Rows are points. A path goes straight from each point to the next, and from the last back to the first. The post is the endless flat space through its rows: a point in 2 columns, a line in 3, a plane in 4, and so on, so that a path can go around it. How many times does the path go around the post? Going back the other way cancels.
In the rows, 128 means zero.

Post (2 x 3):
[[135 129 164]
 [ 97 128  89]]
Path (9 x 3):
[[139 128 102]
 [125  80  99]
 [108  96 125]
 [175 100 136]
 [148 194  84]
 [ 92 189  93]
 [ 72 118 137]
 [102  56 174]
 [163  91 121]]
Times around: 1

Post (5 x 6):
[[ 97 210 148 135 106 146]
 [146  93 137  96 112 130]
 [ 97  71 189  85 144 157]
 [189  21  99  82 190 168]
 [122 129 145 153 141 121]]
Path:
[[120 115 102 135 180 171]
 [116 193 132 119  90 175]
 [100 133 153 151 109 126]
 [ 88  90 143 172 131 131]
 [ 76  75 193 163 152 165]
 [131  99 164 105 105 150]
 [149 169  61 150 100 202]
 [ 89 113 126 104 165 156]
 [120 153 140  75 139 151]
 [143 183 133 121 109 128]
 [179  97 162  88 126 189]
 [183  78  94  71  77 152]
 [109 101 113 156 139 118]
 [ 91  89 141 101 109 173]
 [153 142 117 130 108 163]
 [156 100 205 118 139 172]
 [187 122 144 171 154 184]
 [120  93 146 130  85 123]
 [ 93 115 143 117 147 151]]
Times around: 1

Post:
[[133 164 146 132 228 145  58 126  77]
 [111 161 116 190 150 128 130 124 109]
 [161 135 149 172 105 140  90 161 103]
 [ 84  90  88 169 136 162 167 185 145]
 [ 64  82 102  51  68  89  87 145 134]
 [113 126 117  52 102 123 103 107  75]
 [146 137 173 154 150 125 142 139 130]
 [150 119 143 193 140 171  87 115 139]]
Path:
[[159 105 207 137 195  93 159 193 113]
 [133 114 168 171 101 166  87 119  96]
 [136 134 143 159  83 159 130 174 103]
 [103 105 158 135 104 179 121 140 182]
 [ 75 170  97 202 105 111 144 158 106]
 [158 133 175  91 123 149 125 150 132]
 [ 96 131 109 159 182  98 111 122 176]]
Times around: 1

Post (11 x 12):
[[155 139 123  92 111 207  95 172 113 127 161  76]
 [ 99 119 154  72 145 127 185 139 155  81 156 141]
 [111 154 131 131 187 164 169 109 179  85 112 100]
 [133 126  95 168 128 137  84 143 158 131 186 119]
 [ 94 105 125 174 195 124  83 128 141 120 120 201]
 [129 137 163 149 131 136 119 128 170 154 116 166]
 [ 66  73 170 197 140 109 105 144 160 113  90 144]
 [137 100  62 114  89 195 165 118 112 156 141  61]
 [148 119 155 197 148 162  75 130  91 180 202 106]
 [133 137  78  96 122 133 117 132  98 182 123  26]
 [140 137  75 104 141 193 164 187 121 179 160  42]]
Path (13 x 12):
[[ 99 116  71 101 127 166  77 135 117 114  90 124]
 [112 135 121 141 112 205 143 191 154  98 160 123]
 [181 148  78 147 148 191 159 103 108 138 151 156]
 [140  89 119 143 133 167 108 138  93 152 127 112]
 [127  99 120  82 142 175 157 132 125 179 136  69]
 [118 118 131 151 131 215 116 120 171 142 195 104]
 [ 66 102  52 174 170 171  97 192 120 136 158 107]
 [113 143 117 158  93 132 149 172 155 113 149 128]
 [143 114 105 162  99 165 192 153 124 159 120  73]
 [142 160  81 127 120 126 159 169 166 131 150 187]
 [192 121  89 164 144 200 140 116 145  97 195 112]
 [143 134 118 111 149  93 123 150 150 235 110  61]
 [107 115 162 165 144 154 116 115 153 148 121 121]]
Times around: 2

Post, 17 rows:
[[130 111  90 190  97  81 153 162 140  86 138 181 160 181  80 101  82 180]
 [105 106 156 117 102 154  79 136 130 136 104 151 202  99  61 161 136 125]
 [122 161 166 130 152  93  97 114 133 161 139  81 110 163 119 156  62  78]
 [176  92 142  98  83 116  91  79  75 231  81 150 133 127 133 140 184 164]
 [ 91 140 160 132  80 190 100 110 165  72 162 102  96 102 144 158 160 149]
 [121 171  71 132 162 131  74 108 196 144  98  99 147 132 121 141  78 188]
 [ 92 135  41  93 101 117  68  71 171 112 120 112 117 108 106 147 131 126]
 [119 113 148 130 145 101 200  76 154 157 104 143 105 214 136  94 150  99]
 [169  90 108  81 150 101 126 204 114 157 141 125 117 117 196 121 162 125]
 [106 175 182 167 162 121 103 136 112  67  66 122 183 143 110 157 123  99]
 [118  96 166 140 111 117 157 117  82 126 160 156 191 156 144 181 136 141]
 [112 102 165 113 110 190 123  96 100 171  19  71 124 136  89 180 108 115]
 [102 159 170 111 116 186  99 142  61 137  87  75 186 163  76 151 113 108]
 [141  99 126 134  93 130  94  93 134 151 126 136 159 172 195  81 140 101]
 [148  96  92  89 166 151  59 124 138  75 123 167 104 164 172  81 152 142]
 [114 105 118  98 144  57 148 137 138 144 123 152 105  90 173  76 112 179]
 [142 116  92 173 123 183  82  92 100 184  93 110 130 125 133  91 108 117]]
Path:
[[134 149 135 138 131 137 140  89 136 124 108 129 129  80 148 113 148  92]
 [105 123  90 136 111 149 182 160 107 128  91 139 154 117 100 128 153 127]
 [137 140 101 121 113 156  61 137 109 141  89  98  63 180 166  83 127 102]
 [111 105 113 210 104 121 117 171 162 166 133  91 116 115 114 100  71 119]
 [101  83 108 129 122  95 127 146 145 102 122 124 163 113 122  96 121  99]
 [159  82  86  91  83 149 110 150  96  86 167  79  52 124 152 145 127 111]
 [163 106  41  73 162 117 101 116  94 166 155 144 102 134 154 143 122 109]
 [103 113 114 186  72 111 143 123 164 119 130 158 145 143  85 207  89 182]
 [127  98 120 103 142 124 138 164 104 137  66 135 130 171  96 150 114 201]
 [101  98 130 113  90 164  64 100 138 161 171  43 119 140 141 152  95 143]
 [162  93 201 134 115 155  69 119 100 113 128 144 141 102 146  93 145 128]
 [175 110 119 120 170 141 124 171 107 160 108 112  88 136 111 167  84 125]
 [206 115 156  83 150 138  45 188 124 167 131 169 180 190 162 225 130 152]
 [ 99 156  80 122 103 125 124  97 139 139 137 110 105 225 137 106 127 126]
 [175  53 140 140 142 149  41  97  41 147  61 168 156 208 163  85 130 118]
 [160  92  96 139 149  98 133 114 138 147 113 142 125 141 195  96 141 167]
 [ 80  90 101  71 167 110 144  87 112 202  81  95 181 156 176 133 164 120]
 [ 75 148 149  92 126 125  90 119 108 148  83 120 118 119 129 176 152 144]
 [124 168 212 142 122  69  61 170 234 181 124 106 167 139  82 130 118 202]
 [178  76  81  98 122 117 123  94 145 116  87 119 118 152 153  91 156 196]]
Times around: 3

Post, 17 rows:
[[ 78 110 115 127 190 119  83 103 124 164 182 129 174 159  89 134 108 137]
 [113 174 213 123 108 151 155 139 137 137 101  81 123 160 137 134  93 138]
 [112 155 161 118 148 107 128 127 127 109 105  50  75 144 137 141  98  93]
 [117  71  21 176 142 168 102  82  42 134 188 160 177 145 110  97 135 107]
 [101 147 134 117 141 165 131 119 140  98 186  89 138 104 119 186 102  99]
 [ 93 171 159 122 200 186 114 123 123  94 122  96 133 170 181 148  94 111]
 [112  87 151  97 118 156 156 108  75 112  87 146 112  69 107  68 147 159]
 [109 108  37 163 107 104  69 141  55 143  87 195 126  85 148 182 198 164]
 [150  97  88 123 179 167  68 146  96 142 154 151 153 138  91 137 143  90]
 [136 132 135  91  79 123 130 115 167  88 122  98 114 134 157  98 123 148]
 [139 115 193  90 112 114 123  84 167 117 106 126 132 109 157 116  98  72]
 [ 88 145  33 148 183 140 127 117  85 144 136 173 199 137  86 103 187 109]
 [131 142 153 128  95 118 152 148 161 106  87 143 109  83 154  74  78 129]
 [107 117  46 169 108 150  69 105  89 176  98 162 134  58 120 105 189 146]
 [ 82 124 189 105 139 144 151 164 162 124 164  82 107 161 214 152 119 114]
 [114 165 104  92 157 158 116 110 102 169 162 125 104 134 150 146 114  98]
 [ 91 127 159 107  54 143 115 125 152 120  86 176  81 117 107  85 126 126]]
Path, 22 rows:
[[ 71 158 140 112  93 151 100  59  96  86  98  89 142 177 176  75  99 141]
 [117  75 147 113 178 104  70  89  84  98 103  90 145 138 138 161 104 164]
 [130 118 105 120 117 214 103 118 113 100 191 122 136 150 153 140 146  29]
 [ 91 114 212 122 146 136 120 127 170  79 145 114 127  78 186 169  96 114]
 [106  87 181 133 154  50  90  90 128 138 108 104 115 158 146 174 120 143]
 [141 101 164  60 135 198  98  94 113 138 135  79 133 124  90 181 117 153]
 [132 144  72 142 137 178  82 111  99 115 116 114 197  57 127 126 117  77]
 [131 117 119 142  64 192 103 115  96  80 141 191 104  83 152  74  88 135]
 [137 161  68 114 115 125 124 138  59  23 133 135 107 111 115 179 174 106]
 [113  84 151 158  78 106  95  60 119 129 125 123 117 132 140  72  88 113]
 [118 132 124 121 162 104 134 112 123  92 120 140 107 136 136 131 152 180]
 [ 70 117 147 107 138  67 177  86 207 131 103 119 128  86 161 146 118  96]
 [120  45  88  97 143  55  87 122  90 151 140 135 113 122 165 150 144 126]
 [155  79 157 131 136 148 109 169 122 118 117 172 165 158 123 113  72 105]
 [104 169  76 125 133 188  70 100  85 126 137 165 171 166  57 110 106  61]
 [120  30 152 111 136 170 112 119  42 102 143 188  79  84 191  70 108 107]
 [128 126  68 157 115 134 109 112  92 136 136 149 131 112 128 119 146 188]
 [ 99 168  86 167 166  95  67 156 131 189 118  81 113 139  90 168 124 176]
 [121 158 186  99 125 157 107 109 174 153  70  98 135 117 122 137  73  53]
 [120 126 174  97 206 146 112 206  93 107  99 159 132 148 152 102 103 100]
 [131 110 135 124 149 117 100 154 111  92  92 183 140 148 104  72 145 161]
 [116 178 124 100 142 167 106 157 110  90 116 135 133  94  39  94 188 112]]
Times around: 3

Post (17 x 18):
[[138 124 127 121 147 167  81 100 107  94  99 173 128 119 136 116 123 105]
 [ 65 136 129  45 151  96  98 145 136 112 131 137 131 195 152 119 176 106]
 [142 159 152 150 161  70 169 130 125  70  95 145 136 147  99 122 154 112]
 [126 115 142 127 113 108 134 185 151  55  63 157 104 165 148 160 105 142]
 [125 139 114 149 111 105  77 124 133  79 198 175 116 135 104 132 101 153]
 [137 139 110 141 192 123 154 158 148  93 114 147 180 129 105 168 140 117]
 [167 145 130 120 104 106 132 133 158 123  93 130 113 138 143 142 120 137]
 [146  87 191 108 125 150 166 107 194  82 125 148  88 104 113 165 139 101]
 [107 157 129 120 149 173 119 113 129 128 137 162 137  94 131 129 150 196]
 [ 73 178 147 159  64 100 186 134 108 130 111 116 108 119 131 163 138  81]
 [144 131 127 160 160  75 109 160  89  85 176 111 159 119 118  88 166 135]
 [ 82 168  74 108 127 130 152  49 131 106  90 134 171  91 104 128 121 196]
 [113 123 125 110 179 168 220  90 108 147 120  85 159 180 132 127 187 115]
 [180 155 154 133 118 122 151 146  85 147 107 161 113 142 136  73  62 131]
 [125 119 100  75 147 122 131 121 140  75 136 165 126 149 123 127 163 130]
 [100 138 113 144 155 131  97 119  91 110 137 107  81 103 122 155 109 121]
 [ 81 132 119 141 112 102 106 135  71 138 103 117  76 135  93 128  98 137]]
Path:
[[103 151 110 109 163 169 145 110 174 122 196 166 157 134 151 126 225 141]
 [157 155 170 104 180  46 108 156 132  99 113 176  90 113 129 118 157 111]
 [112 194 147 158  97 168 168  98 163  75 164 193 169  70 139 181 142 157]
 [102 214 140 143  98 171 151 153 108 128 176 175 123 135 156 138  85 136]
 [120  41  81 128 117 115 212 167 153 147 122  58 135 212  73 159 129  93]
 [196 141 151 153  85 156 131 175 148 172 149 141  81 108 165 127 129 114]
 [ 46 110 115  91 136 139 138 155  82 117 118 104  46 131  72 102  93 127]
 [ 70 206 139  85 141  93 144 164  92 136 207 137 155 110 140 121 146 146]
 [127 163 164  93 174 100 139 157 139 138 135 179 155 115 135 132 130 154]
 [234 104 113 132 213 139 110 127 162 168 135 141  91 143 107 143  39 172]
 [120 198  79 150 103  74 148  92  77 120 103 110 122 111 110  87 175 152]
 [125 122  84 116 102  90 164 118 141  72 151  96 163 106  89 134 122 122]
 [125 148 142  88 170 104 161  97  86 137  80 192 119 172  66 103  81  94]
 [ 37 167 159 127 123 120 133 128 127 110 128 200  72 148 148 163 127 129]
 [124 167 101  88 173  99 107 157 166 117 163 166 151 162 147 120 124 120]
 [160 117 147 135 180 149 183 128 118 132 127 102 115 108 169 103 113 139]
 [ 86 147 128  86 142 156 140  92  89 103 107 169 182 150 219  72 172 157]
 [173  68 104 153 194 120 187 118 126  86  49 114 119 120 124 144 152 108]
 [ 67 109 131 174 138 153 168 223  24  38  91 175 114 188 126  87 115 147]
 [175 178 113 143 144 158  66 135 130 117 125 149 146 185 138 156 101  38]
 [ 62 137 127  99  61 139 109 131 158 162 183  48 135  60 138 126 197 122]
 [137 183 123  93 155 104 166  48 207 176 108 170  67 150 100 203 150  71]
 [ 75  85 138 145  86 186 192 164 125  91  64 167 107 119 155 239 168 103]
 [144 122 164 140 158 139 111 134 124 120 129 114 134  60  86 141 103 154]
 [122 151 130  99 106 129 155  50 175 139  21 114 138 184  74 146 109 121]]
Times around: 0

Post, 17 rows:
[[143 101 114 116  99  86 136 131 122 132 149 140 148 167 157  72 118  96]
 [100 124 134  51 110 138 101 127  95 145 166 102 183 125 154 160  59 140]
 [147 160  92 180 111 141 136 123 121 120  90 164 100 119 140  66 176 121]
 [181 139  91 149  82  70 137 104  94 147 124 136 121  82 116 166  99 122]
 [122 120 102 159 162 103 133 162 139 146 129 118 184 141  84  33 104 132]
 [114 147  85 153 127  84 139 163 103 121 126 150  75 161 172 134 115 105]
 [116 120 175 161  80  88  90 161 179 128 192 148 149 149 128 104 171 129]
 [142 138  68 136  96 109 128 133 114 137 122 149 132 197  83 129 152 110]
 [122 194  90 160 118 122 165 141 196 114 119  64 129 116 122 148 146 163]
 [126  92 110  85 154 179 168 111 154 161  73 117 167 139  89 135   7 132]
 [ 81 131  73  97 155  50 165 127 138 150 165 128 101  80 120 127  95 120]
 [ 93 138  64 136 156 130 143 136 138 113 147 154 209 167 150 155 125 176]
 [119  94 114 123 136  89 154 155 139  80  71 125 122 171  96 175 139 135]
 [130 100 134 129 111 119 120 170 164 152 104 108 137 137 136 150 159 109]
 [104 114 103 137 140 131 175 188 137  94 139 127 110 119 137 143 125  84]
 [153  86  51 118 112 134 110 123 116 126 125 139 132 140 142 109  89 142]
 [167 161 123 119 110 129  92 105 192  96  91 102 123  91 170 169  80  92]]
Path:
[[188  88  50 123  55  95  89 140 116 122 101 150 112 145 135 147 113 121]
 [122 147  76 140 112 141 130 178 142  97 129 124  76 136 122 117 104 162]
 [177 141 174 154 118 113 129 187 210 117 155  97 142 167 157 123  63  49]
 [132 139 120 135 140 171 137 136 124  93 166 130 114 160 121 105  67  60]
 [103 105 142 128 114 136 170 147 146 160 101  87 119 151  95 121  99 145]
 [113 158 154 112 107 123 102 127 106 118 159 119 149 169 140 169  61 140]
 [121  82  88  84 198 101 177 149  84 112 120 145 132 131 160 105 119 132]
 [138 124 118 123 124 101 112 178 165 157 162 155 111 142 166 136  82  69]
 [ 89 155 148 116 121 130 106 166 157 115 126 131 152 126 108  86  79 115]
 [ 96 101  86 113  91 122 131  92 150 119 114 117 144 110 170 131  87 155]
 [101 112  80 155 147  82 178 166 228 142 126  73  81 131 131  93 120  97]
 [ 75 152 126 114 139  82 137  98 106 186 178 141 107 144 145 110 137  97]
 [120  62 132 177  97 115  96 149 109  90 108 124 165 176 141 126  95 143]
 [138 168  63 150  92 135 119 160 146 118 115  98 142  94 151 199  41 122]
 [134 131  79 100 112 165 123 171 178 115 112  58 152 122  65 149 135 154]
 [163 123  51  91 126 111  86 164 121 120 124  84  87 129 145 172  85 148]
 [128 127  50 147 131 128 159 113 176 136 169 121 142 136  79  96 190 156]
 [111  90  90 157 130 105 126 151 142 162 181 125 173 112 153 203  84 113]
 [131 138  90 184  93 124 120 129 152 100 148 122 199 151 123 122 116 129]]
Times around: 1

Post:
[[172 148 120 137  99 122 141 175 121 106 150 128 116 107  68 136 130 129]
 [ 91 156 132 178 139 154 158 157 200 162 102 149  73 180 166 106 147 129]
 [155 104 121 111 150 101  85 160 147 103 141 108 107 125  90  64 159 167]
 [187  51 160 108 167  50 116 147 171 132 135 155  94 122  67 121 129 142]
 [160 103 164 147 104  71 115 156 176 136 177 110 153  98 125 124 132 101]
 [ 96 180  74 151 144 157 126 161 178 155 110 147  98  99 182 158 150 110]
 [106 156  72 161 119 136 143 157 127 152  84 134  92 188 214 135 159  93]
 [148 106 137  99 105 136  95 122 125 112 218 130 108 114 110 140 129 153]
 [132 162  66 190 109 204 146 117 138 212 155 165 156  87 174  91 161 141]
 [146 177  84 130 141 181 119 116 140 145  84 101  83 139 156 109 139  74]
 [ 95 213 140 164 131 153 127  91  63 161 110 100 105  87 182 137 197 178]
 [ 81 170 121 129 139 154 140 144 153 140  62 148 139 170 169 135 117 117]
 [130  93 165  99 157 133 163 177 111 118 121  94 109 107 158 115 150 154]
 [160  70 120 133 143 118 119 126 171 105 136  88 123 152  78 139 145 164]
 [ 57 161  51 196 114 151 139  74 125 158 137 128 107 104 112  97 132 137]
 [119  95 144 119  62 145 105 161 162 168 125 133  93 119 135 128 134 126]
 [144  61 137 136 157 136 103 162 139  93 154 131 109 115  48 109 183 106]]
Path (29 x 18):
[[ 53 185 127 131 134 179  84  98 149 121 123 152 127 144 117 109 167 132]
 [109 128 107 115 135  82  64 111 169 187  93 102 111 174 157  95 155 132]
 [ 97 128 120 130 152 111 146 240 168 105 103  70 150 108 184 177 121 102]
 [170 111 102 145 138 120 136 156 154 117 120 109  65 162 153 122 122 108]
 [131 183  77 131  63 156 114 138 119 128 149 129  85  83 106 106 113 104]
 [113  51  40 127 157 156 104 150 170 104 122 134  81 157 104  81 184  95]
 [166 107 114 125 140 148 120 120  79  89 193  96 102  89 114  84 163 113]
 [120 229 160 129  48 122 131 197  97  79 115 107 105  95 113 144  81 182]
 [150 149  97 185 173 168 138 175 143 167 153 102  95 188 203 122 186 153]
 [132 111  57 160 166 223  90 125 193 128 117 126  84 138  68  91 162 119]
 [149  55 176 139 111 143 140 159 175 173 112 121 130 160 193  88 158 155]
 [165 127 119 130  72 121  88  95 200 149 185  86  86 177 169  88 150 246]
 [108 113 120 149 181 152 155 103 110 135  74 138 118 173  92  94 182 158]
 [104 114 130 108 112  72 158 188 122 165 149 158 129  97 118 127 100 171]
 [ 64  73 162 166 183  77 131 138 158 146 104  77 161 150 193 135 168 186]
 [135 147 125 102 203 113 157 163  73 125  98 106 169 132 132  90 143 107]
 [ 93 131 132 110 111 140 154 196 109 105 127 123 173 109 139 119 149 141]
 [ 85 156 137 202 144 146 214 104  90 164 113 125 161 115 144 173 158 126]
 [159 156 110 179 120 169 157 147 103 166 167 158 126 126  98 148 143 131]
 [119 101 127 132 119 167 103 139 163 129 113  76  87 135 160 162 121 149]
 [177 139  81 126  88 198 121 167 135  99 129 102  76 120  98  85 139 149]
 [155 162 115 149  30 173 111 120 175 157 118 140 141 159 126  75 159 118]
 [230 115 180 155  85 104 150  86 181 162 135 147 125 131  57 169  80  87]
 [114 108 135 122 172 170 102 128  99 157 109 140  74  41 133  93 173  88]
 [ 99 163 110 133 140 224 116  67  81 149 181  87  70 101 131 111 165 182]
 [173 103 149 105 118 138 117 120 136 189 170 128 134  98 111  94 131 152]
 [167 106 163 170  89 135 135 158 151 216 107 102  97  96 145  63 154 156]
 [167 142  82  94 123 170  76 115 132 137 101 174  71 152 121 153 128 163]
 [166 111 134  80 158 218 119 137  76 107  78 122 110  99 122  72 211 135]]
Times around: 2

Post (17 x 18):
[[ 85 138 103 147 152 140 113 106 111 195 130 127 180 177 100 120 178 159]
 [141  75 144 133 172 100 129 129  78 107 140 134 125 171 116 150 149  78]
 [154 106  95 112 141 120 117 120  76 132  79 114 125 148 150 147 177 161]
 [135 115 120 143 123 145 144  65 102 129 140 173  93 179 166 131 110 124]
 [110 114 159  94 134  92 142 145 139 126 131 155 142 133 148 112 108 134]
 [122 102 144 145 123  93  84  87 131  66 144 128 133  83 150  75 101  93]
 [126 105 134 143  97  86 153  94 160 103 119 143  77 175 138 137  90 123]
 [126 133  65 121 206 102 149 110  96 115 150 153 142 112 120 123 130 106]
 [128 150 164 160 126  69 165 126 115 204 175 125 120 125 174 143 144  47]
 [137 143  90 113 102 106 138 162 128  54 128 155 146 147  72 106 101 104]
 [126 115  99 102 126 125 124 121 120 147 133 133 128 179 147 183 167 134]
 [ 80 121 127 150  88 149 140 121 125 159  90 137 150 123 108 140 130 145]
 [126 121 148 115 110  91 147 130 113  99 173 154 103  30 120  85 147 127]
 [121 131 188  72 153 168 132  84 131 130  91 119 162 148 115 113 169 144]
 [151 104 190 118 132 177 114 107 138 185 132 123 112  84 145 122 143 149]
 [ 87 142 165 141 103 133 132 136 140 163 151 127  62 130 169 130  93  75]
 [120 165 182 135 179 117 108 109 132 136 162 172 154  98 113 119 117 112]]
Path (25 x 18):
[[111 123 151 120  88 181 102  99  90 181 153 143 130 117 165 178 127 153]
 [124 114 153 130 101 143 132  99 126 144  94 109  96 147 104 166 119  92]
 [127 115 156 119 129 140 113 130  97 105 172 190  71 110 104 147 169  97]
 [160 108 135  99 140 133 143  74 144 137 119  95  71 164 185 147 201 150]
 [214  85 185  72 121  87 101 181 182 126 183 130 117  88 174 182 128 195]
 [104  97 148 152 172  78  99  58  90 151 141 130 198 197 176  89  94 101]
 [110 173 111  86 167 123 176 109  98 154 188 175 156  96 181 121 143 131]
 [124 129 173 141 126  46 190 158 126 108  84 112  81 134 123 113 144  98]
 [163 122 163 138 104 138 157  71 120 182 130 152 128 111 150 138 154 111]
 [151 109 159  79 162 138  93 113 145 104 169 176 113  66 131 148  72 104]
 [ 77 109 133 162 174  51  75  96 117 106 175 140 162 119 146 130 130 114]
 [125 148 103 156 139 145 103  73 109 108  62 130 166 163 114 141 157 159]
 [ 96  80 114 160 123 194  51  53 122  71 166 113 104 106 150   7 107  59]
 [159 133  94 166 213 104 120 145  66  87 109  53 135 147 142  89 157  34]
 [141 203 153  92 186  60 114 178 114 110 146 102 179 106  76 132 175 106]
 [170 160 122 110 125  92 171 120 128 163 167 155  83  82 114 189 102  97]
 [115 117 151 114 129 150 142 146 105 162 146 181  90  76  95 127 122 104]
 [ 45 150 113 173 130 140 104 136 129 180 164 140  94 119 126 157  86 102]
 [ 89 128  98 123  95 103 124 107 162  42 172 133 103 162 150  90  69 107]
 [174  83 139 141  90 171 157 120 122 128 137 147  85 123 134 131 159 112]
 [ 62 148 125 134 147 108  81  97  65 125  77 149 162  84 184  83 126  88]
 [121 174 159  97 167 121 137 102  95 174 126 185 107 199 145 170 100 147]
 [133 137  86 127 109  94 125 113  91 213 143 138 115 152 155 109 170 146]
 [117 206 160  82  94 112 174  94 184  92 177 156  95 154 103  99 143  84]
 [119 132 131 146 139 113 139 122 168 171 212 172 127 154 101 133 148 188]]
Times around: 0
